Each point is reached from the start by the listed moves, each made 0, 1 or 2 times, or once backwards (-1), plus a little noise. Say if it took an odd or an even number of moves. Then give how often each move was made.

Moves:
(1): [ 0.29 -0.20]
(2): [0.42 0.38]
Start: [ 0.00 -0.10]
Points:
[ 1.01 -0.14] => odd (2, 1)
[-0.29  0.09] => odd (-1, 0)
[0.44 0.28] => odd (0, 1)

Moves:
(1): [ 0.01 -0.35 -0.18  0.40  0.15]
(2): [ 0.15 -0.28  0.10 -0.03  0.31]
(3): [-0.31  0.02 -0.26  0.19 -0.11]
Start: [ 0.03  0.14 -0.05  0.02 -0.04]
Points:
[-0.46  0.83 -0.21 -0.18 -0.61] => odd (-1, -1, 1)
[-0.72  0.10 -0.86  0.82 -0.43] => even (1, -1, 2)
[ 0.08 -0.55 -0.43  0.79  0.24] => even (2, 0, 0)

Moves:
(1): [0.21 0.88 0.14 0.63]
(2): [-0.38 -0.02 -0.13  0.32]
(3): [ 0.12 -0.02  0.43  0.24]
(4): [ 0.31  0.25 -0.27  0.14]
Start: [ 0.16  0.08 -0.01  0.14]
Points:
[ 0.06 -0.34 -0.08  0.87] => odd (-1, 2, 2, 2)
[-0.40  0.68 -0.13  0.71] => even (1, 1, -1, -1)
[-0.30 -0.87  0.14  0.07] => odd (-1, 1, 1, 0)

Moves:
(1): [-0.25  0.03  0.03 -0.39 -0.05 -0.09 -0.02  0.09  0.45]
(2): [-0.08 -0.02  0.02 -0.14  0.04 -0.09 -0.12  0.03 -0.26]
(3): [-0.34  0.26  0.27 -0.01 -0.08  0.17  0.04 -0.11 -0.34]
(4): [-0.01  0.38 -0.21  0.33 -0.06 -0.21 -0.06  0.19  0.15]
(5): [-0.01 -0.10 -0.19  0.23  0.28 -0.07  0.14  0.19 -0.30]
(6): [ 0.26  0.04 -0.24  0.01  0.09  0.06  0.10 -0.07  0.08]
(7): [ 0.25 -0.08  0.53  0.09 -0.11  0.36  0.07  0.34 -0.12]
(8): [ 0.00  0.28  0.23 -0.05  0.19 -0.16  0.06  0.13  0.29]
Start: [ 0.20  0.10  0.17  0.06  0.10 -0.15  0.28  0.39 -0.14]
Points:
[ 1.08 -0.49 -0.40 -0.24  0.41  0.02  0.43  0.11  0.21] => even (0, 0, -1, -1, 0, 2, 0, 0)
[ 1.12  0.01  0.45  0.44  1.22  0.11  0.95  0.98 -1.01] => even (-1, 1, 0, -1, 2, 2, 1, 2)
[-0.20  1.61 -0.17  0.69  0.41 -0.33  0.75  0.80  0.36] => even (1, -1, 2, 2, 1, 2, 0, 1)
[-0.25 -0.23 -0.96  0.24  0.51 -0.49  0.56  0.39 -0.17] => even (1, -1, 0, 0, 2, 0, -1, -1)

Moves:
(1): [-0.09  0.14 -0.02 -0.09 -0.31  0.20 -0.21  0.06  0.14 -0.29  0.04 -0.18]
(2): [-0.17  0.08  0.04 -0.03 -0.06  0.17 -0.03  0.03  0.10  0.03  0.08  0.04]
(3): [-0.03 -0.22 -0.07  0.41 -0.05  0.26 -0.09  0.07 -0.09 -0.11 -0.16  0.10]
(4): [ 0.01  0.16  0.34  0.25 -0.52  0.10  0.12 -0.02  0.06  0.22 -0.11 -0.17]
(5): [ 0.14 -0.08  0.00 -0.03  0.17 -0.02  0.15  0.10 -0.09  0.18  0.02 -0.21]
(6): [-0.05  0.14 -0.12 -0.23  0.09  0.07  0.06  0.11  0.11 -0.37  0.28  0.11]
(7): [ 0.01 -0.02  0.01  0.12  0.01 -0.04 -0.05 -0.04 -0.16 -0.14 -0.28 -0.23]
(8): [-0.15 -0.15 -0.46  0.01 -0.09 -0.01  0.16  0.31  0.10  0.10 -0.11 -0.19]
(9): [ 0.21  0.02 -0.19  0.27  0.35  0.09 -0.10  0.00  0.15 -0.35 -0.22  0.14]
Start: [-0.08  0.05  0.06  0.17  0.16  0.06  0.18 -0.04  0.01  0.10 -0.12 -0.10]
Points:
[-0.18 -0.64  0.11  1.39  0.22  0.42  0.05 -0.06 -0.48  0.43 -0.99 -0.04] => even (-1, 1, 2, 0, 0, -1, 1, 0, 0)
[-0.61  0.49 -0.07  0.18 -1.22  0.19  0.71  0.43  0.79  0.85 -0.05 -0.39] => even (0, 1, -1, 2, -1, 0, -1, 2, 0)
[-0.70 -0.58 -1.43 -0.01  0.08  0.70  0.30  1.10 -0.07 -0.78  0.04 -0.61] => odd (1, 0, 2, -1, 1, 2, 1, 2, -1)
[-0.36 -0.17 -0.66  1.87 -0.62  1.27  0.33  0.78  0.82  0.04 -0.87 -0.02] => odd (0, 2, 2, 2, 0, 0, -1, 2, 2)
[-0.15  0.47  0.19 -0.02  0.90  0.07 -0.39 -0.50  0.11 -0.83 -0.37  0.14] => odd (0, 2, -1, -1, -1, 0, 2, -1, 1)
